Rows are points. Two turns around zero, p and q, are shown by what they do to some points. Write where each new point lands after one turn and then the other. Backwards means that the second turn is done in reverse. Each puzzle has new turns, and all numbers are rounded.

Turn p:
[ -4 -20 -27] -> [ -3 -31 -13]
[-13   1  -8] -> [-14  -6  -2]
[39 36 29] -> [29 53 -5]
[-25  -5 -22] -> [-26 -20  -7]
[-30 -13  -8] -> [-24 -21  10]
[34  1 36] -> [39 26 17]
Turn q:
[-23  14 -46] -> [ -6  21 -49]
[ 21 -14  14] -> [ 11 -21  17]
[ 18 -16  36] -> [  3 -21  38]
[-21  16  26] -> [-19  23  22]
[ -2  25 -39] -> [ 16  23 -37]
[  7 -24   9] -> [ -4 -25   9]
Where do these land?
q, then p: [-28 -23   0] -> [-28 -20  11]
q, then p: [  5   8 -46] -> [  3 -14 -45]
p, then q: [36 11 -9] -> [ 34   1 -19]
q, then p: [-23  21  17] -> [-22  27   6]
p, then q backwards: [ 10 -17  37] -> [26 17 28]

Turn p:
[ 12 -23 -42  50] -> [ 14 -13 -37  57]
[-33  39  18 -18] -> [-27  40  20 -23]
[  6 -12 -16 -11] -> [ 12  -6 -18  -8]
[19  7  6 -1] -> [16 -2 14  1]
[ -3 -12  34 -19] -> [-14 -20  20 -26]
Turn q:
[-29  27  31 -34] -> [-31  -2  29 -43]
[-24  26 -18  28] -> [-22  37   7  21]
[ 41 -15  -3 -24] -> [ 41 -16 -16 -18]
[-14  -4 -32 -16] -> [-12  14 -32 -10]
[ 26 -28  24  24] -> [ 24 -33  11  28]
[ 0 -5 -2 21] -> [ 0  1  1 22]
Where do these land?
q, then p backwards: [-27  -9 -14 -13] -> [-31 -13  -6  -4]
p, then q: [ -5   8  -7 -19] -> [  3  10  -2 -20]
p, then q backwards: [ 29   0 -14   8] -> [30 -9 -2 12]
q, then p: [-15  -3   6   0] -> [-16  -1  -5  -2]
q, then p: [-1  0  7 33] -> [-12  -5  16  27]
q, then p backwards: [ 62 -38   9 -35] -> [ 59 -40 -21 -33]
q, then p backwards: [-43  41  13  25] -> [-35  38  36  20]

Turn p:
[ 11 -12  18 -19  -1  10] -> [  3 -10  19 -11   9  19]
[  1  -4  31 -25 -11 -27] -> [-18   8  39 -22   3  -4]
[12 19 25 11 56 -8] -> [  9   5   6  16  59 -23]
[-14 -19  44   2  15   8] -> [-17 -13  33  24  21  13]
[-26  11 -45   8 -33   8] -> [-14   5 -43  -2 -44   2]
[ 14   3  38   0 -21   6] -> [ 0 23 30  1  4 26]
[  6 -14 -51  17 -30 -15] -> [ 22   0 -21  -5 -54 -18]
[ -5  15 -60   7  25  18] -> [ 15 -18 -64   0   1 -15]
Turn q:
[-30 -23   4  30  21  15] -> [-32 -39   9   8 -15  11]
[  5 -20  -4   6 -29   9] -> [ 16  -1  -2  -2 -33   3]
[-20  30  11 -26  -2 -50] -> [-24  41  -4   5  21 -42]
[ 16 -31  26 -40   5  54] -> [ 32 -31  32 -58  -2   2]
[ 16  -6  27  21 -18  -5] -> [ 11  11  29  19 -18   5]
[ 3 21 17 -2 -8  4] -> [-3 22 14 -6  5  8]
[  5  37 -44 -16   9 -29] -> [ -1  25 -49  10  36  -7]
[-13   3  21   5 -13  15] -> [-12   7  19 -12 -16   9]
[ 18 -11 -58  22  35 -13] -> [ 12 -35 -48  37  23  10]
Where do these land?
q, then p: [ 32 -13  -7   2   7 -30] -> [ 35  13   7  15   2 -23]
p, then q backwards: [-16   2  10  33  -8   4] -> [  1   7   0  29  -9 -24]
q, then p backwards: [ -8 -21  -6 -13 -25  12] -> [  7  -8 -28  -9 -19 -11]
q, then p backwards: [ 21  -9  15 -16  63   7] -> [ 13 -21  24 -24  57   4]
p, then q: [61 12  6 21 -8 -4] -> [36 28 17  6 38 24]
q, then p: [-40  21   9 -18  -6  -1] -> [-45   0 -11 -16   3 -10]
p, then q: [-10  22  25  12 -29 -23] -> [-33  38   9  -5   5  10]
p, then q backwards: [-41 -15 -52 -21   6  35] -> [-35 -31 -57  15  14  22]

Turn p:
[ 32   6 -35 -42  -3 -23] -> [ 32  12  22 -44   6 -32]
[-16  14  -7  -7  17  31] -> [-14   5 -11 -22   1  32]
[-28 -10  -2  20 -13  22] -> [-15 -13 -26   9 -24  14]
[ 41 -26  -3  32  36   4] -> [ 50  -7 -13  25  32  19]
[  6 -38  21 -40   1 -23] -> [ -7 -34  10  -9  33 -40]
[-25  22  19  33  -9 -25] -> [-25  28  -2  40 -14  -7]
[-10  33   8   4 -28  15] -> [-20   9  20   1 -34  15]
Turn q:
[ -7  -9  45 -26  15 -24] -> [ 21  11  40   0  20 -32]
[ 11  23 -25 -18  -9  22] -> [ -3  19 -20 -28 -15  20]
[-27 -13 -50  31  38   2] -> [-35 -16 -53  17  34  -4]
[ -7  19  24   8 -12 -15] -> [ -8  13  25  16 -16  -8]
[ -4   9 -42 -31 -10 -27] -> [-14   3 -26 -36 -19 -33]
[ 42 -18  16  28   5  21] -> [ 40 -15  -5  28  -2  31]
[ -7 -11  33   8 -27  21] -> [  1 -15  39   3  -4  27]
Where do these land?
p, then q: [-9 19  2 -5  7 47] -> [ -7   1  11 -31  18  36]
q, then p: [ 20  -6  11  28 -13 -22] -> [ 18 -13  -1  33 -19  -9]
p, then q: [ -7 -29  -2 -20  -3  42] -> [ 10 -33  -3 -35  25   5]
q, then p: [-24 -21  25  15  24  34] -> [ -5  -5 -20  11  36  41]
p, then q: [  8  13  29  -5 -11 -28] -> [ -6   7  25  33   3 -14]
p, then q: [-17  33 -28  -9 -26 -53] -> [-22  32  19   1 -48 -39]
q, then p backwards: [ 22  11 -33 -18  12 -54] -> [-22 -23 -43   2 -21 -42]
p, then q: [  8 -19  -3  14  10  34] -> [ 14 -20 -19 -11  10  27]

Turn p:
[-18  34  -2  16 -10 -39  18  14] -> [  5  54   2  -2  -5 -18   8  22]
[ 36 -20  13 -30  15  16  29  -6] -> [  2 -38  24   1  -8  -1  39 -22]
[ 12  12  31 -39  10  23 -37  40] -> [ 31 -27  36 -22  26  40  -7  22]
[ 19  11 -34  28 -20 -39   7   2] -> [ 31  33 -25  23 -19 -29   0  -2]
[ -6 -33  28 -21  11   3 -11  19] -> [ -5 -38  26 -14  12  -9 -10  17]
[  7 -27 -26 -33  27  23  20  -8] -> [ -8 -44 -22 -16  -1   1  37 -12]
[  3  21 -19   4 -51 -17  17   9] -> [ 20  34  -5   0 -49  -1  -2   8]
[-13  -2 -16  13   0  -3 -11 -60] -> [-25  13 -30  -5   4  -8 -19 -46]
[-16  14  39  12  22  21 -33  23] -> [-10  -1  25   6  43  30 -23  25]
[-23  -9 -15  49  -3  12   1 -33] -> [-41  14 -34  29  -2  -4 -22 -13]
Turn q:
[-26  38 -16 -34 -11  35 -18  11] -> [-41  18  -3 -14  17  44  -9  29]
[ -8  41  26  10  -9 -29 -14  14] -> [-32  23  28  22 -18 -19 -16   6]
[ -4 -18 -43   1 -14   9 -32 -18] -> [-15 -18 -45 -33  -6   4  -9  -4]
[ -1   2   2 -31  10 -18  -8 -22] -> [  3  21  10 -32  12 -10 -11  -7]
[-19 -18  33  -8 -22 -18  -3 -20] -> [-13 -19  35 -23   1 -23   9 -11]
[ 36 -19  11  35  42 -26  45  17] -> [ 63   8  -1  50  -3 -30  12 -15]
[  2 -42   7 -15  -3  34 -11   5] -> [ 13 -44   1 -14  22  22  -8  -2]
[25  9 15 21 16  4  5  6] -> [ 18   6   6  29 -13   7  -8 -15]
[-51 -24 -10   1  34  13  16  -4] -> [ -8  -5 -18   4  57  -5  32 -14]
[  8  18 -27  32 -10 -29  25  53] -> [  4  10 -23  49 -24 -27   9  46]
[ 37  14   1 -14 -33  25  -6 -43] -> [  7   2  10 -40 -43  39  -2 -13]
Where do these land?
q, then p: [ 12  29  21  -3  16  15  10 -32] -> [-16  17  18   1  -3  34   4 -31]
p, then q: [-17  -1  17  37 -39 -27 -11   5] -> [-44   5   7  15 -25 -14 -36   4]
p, then q backwards: [-44 -10  30  16  37  11 -13 -13] -> [-54   6   7 -21   6   6 -35  16]
q, then p: [ -5   1 -15 -31 -31  14  -5   1] -> [  4 -25   5 -24  -7  17   8  28]
p, then q: [ 25  20 -52  -9  39  -5 -19 -47] -> [ 35  43 -48 -34  -3  13  20 -29]
q, then p: [ 53 -16  24  15 -18  17  -8   0] -> [ 10 -31  16  22 -28   7 -37 -23]
p, then q: [-11  -5  33   1 -12 -14  -9  15] -> [-12  -6  27  11   6  -8 -27   1]
p, then q: [ 12  20 -12  -6  22  16  -7   4] -> [ 22   6 -13   7   8  23  10  -7]
p, then q backwards: [ -8 -26 -42  22   1 -14  10  48] -> [  7 -13 -43  13 -17 -23  18  47]
p, then q: [-22  -8   9 -25  30 -42   0  35] -> [ 31  22  21  13  29 -29 -23  30]
p, then q: [  4  -5 -12 -16 -46  28  52 -17] -> [-24 -28  17 -29 -29  12  48  25]
